Every row gives one point. Examples show where two turns around zero, p and q, send a point. Where does a point land after both, in the order given? Backwards means that the second turn is done in reverse. Each puzzle has new turns, and all numbers are rounded.
In the rows, 128 means zero.

Turn p:
[172  92] -> [163  83]
[ 85 146] -> [ 90 155]
[128 146] -> [132 146]
Turn q:
[166 106] -> [165 104]
[74 98] -> [ 72 101]
[170 125] -> [170 123]
[129 157] -> [131 157]
[101 154] -> [103 156]
Where do these land?
q, then p: [ 96 152] -> [104 160]
p, then q: [ 95 109] -> [ 91 119]
p, then q: [147 158] -> [154 152]
q, then p: [174  93] -> [163  82]

Turn p:
[167 185 148  77] -> [189 173 173 123]
[128 106 153 125] -> [116 108 151 133]
[136 209 100 139] -> [160 202  97 141]
[103 118 117 113] -> [112 127 125  99]
[125  86 149 149] -> [101  88 136 145]
[133  92 103 140] -> [126  91 101 122]
[104 100 126 152] -> [ 92 107 113 131]
Turn q:
[143  97 146 112] -> [127  89 143 124]
[ 88 133 141 113] -> [ 90 135 120 106]
[ 31 144 124 121] -> [ 48 164  86 109]
[165  89  95 121] -> [163  84 110 152]
[151 138 125 180] -> [149 154 150 170]
[166 150 139 111] -> [165 128 147 103]
[152 144 127 137] -> [153 139 139 131]
Where do these land?
p, then q backwards: [122  94 108  98] -> [134 121 141  81]
q, then p backwards: [124 161 170 122] -> [101 142 146  87]
p, then q backwards: [120 144  84 159] -> [102 137  79 122]
q, then p backwards: [ 96 129 154 175] -> [ 98 148 174 150]
p, then q: [179 112 124  85] -> [162  80 163 124]

Turn p:
[176 137 105 129 108 123] -> [173 139 103 128 105 131]
[ 95 129 136 133 110  97] -> [ 94 143 131 125 114  99]
[139 156  95  94 147 113] -> [154 155 121  84 147 128]
[135  65 132 111 149 122] -> [128  66 115 116 143 107]
[104 151  87 169 141 197] -> [103 149 103 152 152 209]
[110 117 124 114 121 183] -> [109 104 137 118 123 179]
[138 142 218 146 120  61] -> [135 140 188 173 111  43]
Turn q:
[181 141 118 160 147 120] -> [193 145 129 134 124 126]
[152  88 130 124 104 123] -> [144  78 129 125 124 126]
[ 78 152 114 140 132 133] -> [ 90 161 104 146 125 130]
[145  73 118  79 151 145] -> [132  84 129  90 182 147]
[ 74 105  91 181 118 159] -> [101 125  70 187 129 162]
[153 204 127 141 111  85] -> [153 180 133 114  73  83]
[122  88 157 155 105  70] -> [130  85 141 172 123  73]
[133 149 166  61 138 146] -> [101 137 180  72 137 138]
[114 152 132 112 145 172] -> [107 157 137 113 134 168]
Where do these land?
p, then q backwards: [119 187 125 178 151 106] -> [ 96 163 130 164 187 119]
p, then q: [ 66 123 130 138 137  87] -> [ 79 158 116 140 146  85]
p, then q backwards: [161  46 163  72  81 138] -> [181  85 144 106  34 111]
p, then q: [161 118 148 120 142 178] -> [156  98 152 142 141 170]
q, then p: [122 141 153 103 183  93] -> [139 152 169 125 170  89]
p, then q: [119 105  86 114 121 131] -> [113 116  95  98 141 137]
q, then p: [127 134  92 195  98 138] -> [137 149  69 156  94 158]
p, then q backwards: [108 165 112 115 118 157] -> [126 158 132 115 138 172]
p, then q: [169 134 142 117 121 122] -> [162 111 145 120 111 121]

Turn p:
[ 76 103 139  53 173 148  92 186] -> [ 71 138 146  63 148  97  78 194]
[150 132  86 150 124 123 138 134] -> [158 129  91 146 139 133 140 134]
[ 34 181 103 104  97 147 159 127] -> [ 99 211 108  62 108 168 151 116]
[136 146 117 144 132 154 116  89] -> [144 125 125 131 143 160 110  93]
[159 127 105 125  45 104 122 123] -> [167 115  84 123  72  96 145  96]
[166 148 157 150 139 112  90 199] -> [174 123 161 154 100 112  99 193]
[157 137 133 136 175 125 142 109] -> [142 123 153 154 175 131 133 123]
[164  99 158 147  66 141 163 133] -> [142  69 128 128  79 134 179 119]
[107 111  96 137 185 111  83 101] -> [ 98 147 109 163 173 122  72 122]
[157 122 151 131 118 110 156  91] -> [134 108 148 148 130 115 162  90]
[101 101 163 131 154 132 149 116] -> [ 78 118 157 136 139 140 142 130]
Turn q:
[115 104 140 131 129 136 182 140] -> [112 126 116 150 129 107 179 126]
[112 149 121 164 106 117 156 150] -> [112 150  97 163  97 136 133 130]
[196 111 122 117 121 100  84 102] -> [197 118 151 108 130 109  87 102]
[137 141 165 119  94 139 129 112] -> [139 160 169 131 116 132 142 131]
[ 79 132 147 112 129 108 145 174] -> [ 93 139 101 114 107 109 151 175]
[127 147 141 142 217 177 133 163] -> [117 113  96 147 213 158 138 176]
[185 152  65  66 131 108  80  67] -> [171 132 140  45 148 145  73  54]
[148  97 112 133  80 155  97 121] -> [159  93 163 130  91 154 130 111]
[ 54 119 140 168 145 112 145 122] -> [ 53 120 121 164 121 103 119 146]
Where do these land?
p, then q: [113 181 147 137 193  99  99 107] -> [127 170 149 154 168 145  75 175]
q, then p: [190 111 153 156 105  92 109  67] -> [162 110 176 189 106 104 101  83]
p, then q backwards: [102  81 145 130 113 153 135 182] -> [ 67 114 129 117 123 136 103 175]
q, then p: [103 130 130 124  98 177 147 145] -> [115 119 129 100 118 169 170 136]
p, then q: [129 101 117  86 147 154 131 132] -> [114 102 115  88 146 104 133 141]
p, then q: [ 76  76  92 124 117 135 163 140] -> [ 67 107  83 104 110 146 154 113]
p, then q: [159 180 114 154 142 108  62  90] -> [174 136 164 152 150 151  52 118]
p, then q: [127 122 125 138 140 150 173 133] -> [116 120 112 137 152 132 169 128]
q, then p backwards: [152 190 155 111 114  72  95  89] -> [ 98 200 125  91 142 112  70 132]
p, then q: [131 107 101 122 111 140 166 194] -> [142 116  66 109 106 130 177 130]

Turn p:
[169  95 167 114 134 128 115 120 149] -> [136 115 166 113 127 117  94  84 137]
[ 97 107 152 100 109  94 164 146 159] -> [107 115 174 126  90 136 167 128 161]
[171 162 119 166 164 131 104 150  90] -> [190 123 105 130 171 112 117 139  89]
[112 114 141 131 128 157 103 168 167] -> [120 124 165  97 117 163 107 149 104]
[138 157 163  98 150 130 142  98  80] -> [123 142 127 161 170 107 158  79 114]
[173  88 153  83  73  80 103 159 143] -> [123  96 171  62  90  66 131 102 142]
[ 92 144  92 178 156 128 168 108 140] -> [145 140  97 180 124 170 130 169 155]
[125  89 127  92 154 159 131 123 111] -> [104 112 119 108 154 162 128  87 134]
[ 97 141 128 153  94 127 154 107  94] -> [109 127  94 172  99 119 151 134 113]
[140 163  72 120 103 153 146  94 125] -> [124 187  69 123 119 123 129 129 140]
[ 93 148  92 172 141 122  78 134 149] -> [124 128 119 133 146 133  95 208 121]
Turn q:
[105 225 129 128  94 130 135 116 118] -> [116 175 115 199 114 150 102 178 128]
[151 134  68 110  92 204 187 171 148] -> [149 110  68 117 109 192 186 169  70]
[146 107 113 111 196 110 119  91 140] -> [102 151 117  89 174 120 124  77 138]
[103 120 141 105  90 105 128 139  98] -> [136 138 140 127  90  86 126 157 127]
[126 109 128 137 159 120  99 159 134] -> [141 101 142 118 166 108 118 118 117]
[122 129 137 151 116 173 125 151  86] -> [145 121 175 140 114 152 140 143  92]
[152 120 125 149 118  94 115 115 118] -> [146 129 126 130 110 119 100  94 138]
[156 103 153 100  95 113  95 112 136] -> [156 131 133  88 108 121 108 136 174]
[ 76 117 136 138 109 112 127  97 154] -> [ 75 104 128 134 106 111 112 140 153]
[144 116 151 149 212 118 151 128 149] -> [114 121 134 138 191 122 165  69 144]
Where do these land?
p, then q: [157 147 127 176 153 122 141 171 143] -> [198 134 132 118 131 156 141 109 132]
q, then p: [107 155  75 138 105 149 120 121 121] -> [108 112  91 112 137 129 133 147  78]
q, then p backwards: [ 98 110 133  89  51 132 149  81 186] -> [ 83  83  52 130  71 101 140 124 156]
q, then p: [ 80 121 117 168 148 158 136 174 132] -> [129  56 115 154 130 157 139 109 116]
p, then q: [151 127 162  79 115 107 157 118  85] -> [ 81 154 108 137  96 115 143  87 160]
q, then p: [204 128 153 114 175 146 105 113 127] -> [146 192 150 134 172 142 103  83 141]
q, then p: [138 123 155 133 103 135  91 108 129] -> [117 139 166 105 119 123 101 122 113]
q, then p backwards: [ 61 171 143 104 125 102 156 116 107] -> [ 83 179 135 130  88 104 114  83 136]
q, then p: [133 104 116 169 158 121 133 129 120] -> [106 113 113 162 139 122 111 102 143]
q, then p: [151  95  99 110 146 109  93 148 131] -> [122 122 124 100 173 100 129 104 157]

Turn p:
[155 159 148 174 171 138 100 115 157 111 117] -> [154 141 122 188 153 124 108 153 150  95 102]
[112 133 119 127 146 120 173 139 153 140 142] -> [103 159 130 110 160 124 151 143 131 129 140]
[138 201 125 106 120 138 148 121 126 143 118] -> [148 187 131 115 100 129 137 155 104 124 102]
[147 111 135 138 106 112 166 153 164 119 131] -> [121 121 143 110 140 110 162 151 173 141 132]
[ 71 122 117 104 115 133 107 156 164 124 112] -> [ 77 115 130  87 122 152  95 144 138 108 119]
[134  94 140 129 124 160 124 144 131 137 128] -> [127 101 153 134 137 158 129 129 134 144 135]
[150 100 102 106 149 111  97  93 112 136 139] -> [161 126 101 124 140 129  95  82 127 142 150]
[123 121 102 153 106 137  88 135  60 129 142] -> [124  90  96 161  86 129 115 119  86 156 145]
[153 110 154 158 139 129 100 153  81 136 102] -> [153  74 142 164 135 111 117 134  96 145 112]
[107 154 113 109 116 138 143 147  90  94 140] -> [124 123 108 110  93 134 155 145  91 105 146]
[130 120 119 111 134 103 155  31 160 132 116] -> [138 183 112 114 145 123 140  50 166 118 102]
[114 111 161 120 108 118 136 148 139 134 149] -> [105 117 168 117 122 115 132 130 140 128 149]
Turn q:
[155 145 116 152 119 121 108 144 144 141 144] -> [147 149 110 138 116 115  99 125 135 134 156]
[143 148 138 148 116 109 127 120 115  86 109] -> [150 139 121 148 138 104 140 108 147  99 105]
[162 143  74 113 150 136 114 122 119  94 108] -> [171 128  82 116 142 128 115 154 132 128  86]
[113 159 109 128 119 117 114 105 132 166 157] -> [100 153 100 128 125 143 100 110  97 129 144]
[121 110 163  82 106 105 114 144 132 120 119] -> [111 125 169  88 107 101 125 120 135 115 111]
[146 101 177 125 130 118 162 128 144 128  99] -> [136 111 162 116 118 119 170  98 156 150 128]
[135 138 139 169  79 177 134 119 139 120 168] -> [138 138 117 158  96 157 141 132 138  80 183]
[119 121 106 121 118  93 166 202 161 129 146] -> [101 118 113 108 127  57 138 162 140 151 171]
[138 106 126  94 179  87 151 166 152 116 167] -> [124 100 131  68 178  91 119 138 141 154 158]
[105 144 141 148 152 139 103 131  89 128  86] -> [132 152 159 171 149 137 125 138 119 136  86]
[103 102 145 161 103 133 112 109 138 123  97] -> [109 110 147 171 100 139 127 113 154 119 111]
[100 125 125 119 137 142 125 111 104 137 105] -> [112 126 139 140 132 150 135 136 108 133  96]
[123 142 127 127 137 159 128  96 161 138 112] -> [118 142 111 127 118 175 136 124 151 142 120]
[131 107 108 104 148 156 133  97  63 166 176] -> [144 102 132 113 146 175 119 135  41 123 141]
Where do these land?
q, then p: [ 88 115 117 125 117 101  91 117 156  84 120] -> [ 95  99 109 112 137 134  94 123 161  90 102]
q, then p: [ 94 144 135 114 132 147 136 107 137 142 111] -> [101 140 136 125 125 157 141 135 106 119 105]
q, then p: [150 137 123 144  89 136 170 152 100 132 136] -> [135 129 112 130 113  89 178 134 125 148 154]
q, then p: [143  89  92 138  91  95 104  56 127 115 105] -> [131  85  82 130 112 154 124  69 165 149  87]
p, then q: [130 157 143  93 138 120 140 144 131 151 158] -> [133 169 146 103 145 111 126 123 111 105 143]
p, then q: [205 146 106 185  89 177 137 145 121 150 160] -> [146 153 116 172  80 113 143 135 118 180 213]
q, then p: [109 144 167 132 164 125 138 139 122 123 150] -> [130 153 149 143 158 124 128 132 110  91 145]
q, then p: [123 123 141 105 154 147 137 121 115 111 134] -> [146 121 147 117 151 148 140 135 115 111 130]
q, then p backwards: [105 140 109 100 170 107 123 125 136 107 100] -> [120 122 108 144 137 111 142 137 161 149  79]
p, then q: [155 139 118 178 116 155 119 171  85 171 157] -> [134 133 154 182 112 108 117 134  80 156 185]
q, then p: [127 144 169 113 149 115 129 131 138 129  96] -> [131 165 159 119 141 121 125 123 127 113  96]
q, then p backwards: [116 102 125 132 143 116 148 136 155 137 130] -> [126  92 118 141 111 118 131 148 132 135 137]
q, then p backwards: [119  85 120 105 113 122  93 121 140 111 106] -> [117 124 144 124  94 123  91 142 143 118  90]
